Rows are points. The points of each table are mixes of a few directions, plus a little noise. Count the directions of each table, and those that both share. Where both have some left over, give the other angles between the two spaces (their principal angles), to ten degrees, smallest first.

First (6 x 3):
.69; -.26; .83
-.14; .05; -.20
-.28; .11; -.35
-.45; .16; -.49
-.29; .11; -.36
.48; -.18; .57
Second:
.25; -.15; .25
.29; .33; .70
-.14; .22; -.04
.00; -.78; -.62
-.40; .39; -.30
Directions: first 1, second 2, shared 1

First (8 x 6):
-.54; -.08; -.12; .44; -.16; -.12
-.33; -.37; -.22; .44; .06; .18
.35; .12; .18; -.34; -.05; -.27
-.21; .86; .54; -.44; -.41; .57
-.29; .61; -.26; .14; .22; -.01
.15; .00; -.15; .00; .14; -.51
.48; -.51; -.16; -.09; .28; -.03
.37; -.59; .18; -.16; -.09; .17
Second (7 x 6):
.03; .44; .44; .31; -.76; -.46
.01; .15; .19; .11; -.31; -.19
.00; .11; .11; .10; -.19; -.10
-.03; -.54; -.53; -.41; .94; .57
.00; .16; .17; .13; -.28; -.17
.01; .05; .04; .05; -.07; -.05
.00; -.36; -.39; -.27; .65; .38
Directions: first 4, second 1, shared 0; angles 30

First, 7 rows:
.22; -.03; -.10; .27; -.01; -.11; -.03; .20; .12
-.43; .12; -.18; -.66; -.30; .14; .28; -.41; -.14
.04; -.06; .24; -.04; -.03; -.21; .08; .07; .01
.13; -.31; -.08; -.10; -.33; -.02; .01; .12; -.13
.17; -.26; -.29; .10; -.15; .22; -.17; .12; -.13
-.07; -.41; .22; -.23; .01; .40; -.27; -.09; -.42
-.05; .94; .20; .64; .82; -.41; .12; -.01; .69
Second:
-.26; -.19; -.14; -.27; -.62; -.14; .63; -.04; -.03
-.13; .49; .09; -.34; .51; -.31; -.37; -.56; .09
.24; -.54; .03; .52; -.05; .18; -.11; .34; -.14
-.44; -.44; -.08; -.21; -.13; .04; .10; -.58; -.33
.01; -.48; -.03; .27; -.16; .29; .05; .16; -.21
.30; .01; .04; .28; .00; .03; -.05; .42; .11
.19; .33; .04; -.08; -.08; -.45; .13; .17; .30
.17; .25; .02; .08; .09; .18; -.06; .30; .12
-.10; .68; .07; -.46; .36; -.49; -.19; -.47; .24
.03; -.12; -.03; .23; .08; .66; -.13; .28; -.16
Directions: first 4, second 4, shared 2; angles 40, 70

First:
-.13; -.01; -.07; -.25; -.01; .08; -.04; .12; -.27; .16; -.17
.30; .01; .01; .64; -.16; -.13; -.04; -.39; .33; -.21; .32
.18; .12; -.09; .43; -.31; -.03; -.05; -.42; -.11; .01; .14
-.19; .08; .35; -.72; .33; .08; .26; .44; .01; -.19; -.15
-.02; .10; .18; -.20; .06; .00; .14; .08; -.01; -.08; -.01
-.09; .18; .37; -.50; .16; .03; .26; .25; -.07; -.17; -.05
-.19; .18; .42; -.78; .27; .11; .33; .39; -.11; -.17; -.14
.02; -.37; -.44; .47; .03; -.09; -.36; -.02; .28; .24; .03
-.04; .33; .29; -.38; -.09; .10; .25; .00; -.39; -.11; -.08
.20; -.30; -.54; .94; -.24; -.13; -.44; -.41; .24; .22; .17
-.02; -.32; -.46; .35; -.04; -.04; -.35; -.03; .07; .28; -.05
Second, 9 rows:
.00; -.20; .36; -.24; .55; -.13; .16; .42; .79; -.41; .15
.00; .14; -.26; .17; -.39; .09; -.12; -.30; -.58; .30; -.10
.00; -.15; .27; -.18; .42; -.10; .12; .32; .60; -.32; .12
.00; -.09; .14; -.10; .23; -.05; .07; .17; .33; -.17; .06
.00; .01; -.02; .01; -.02; .00; .00; -.01; -.03; .01; -.01
.00; .19; -.36; .23; -.54; .13; -.16; -.41; -.78; .40; -.15
.01; -.07; .12; -.08; .19; -.05; .05; .14; .26; -.14; .05
.00; -.06; .10; -.07; .16; -.04; .05; .12; .24; -.12; .05
.00; .21; -.38; .25; -.58; .14; -.17; -.44; -.84; .44; -.16
Directions: first 3, second 1, shared 1
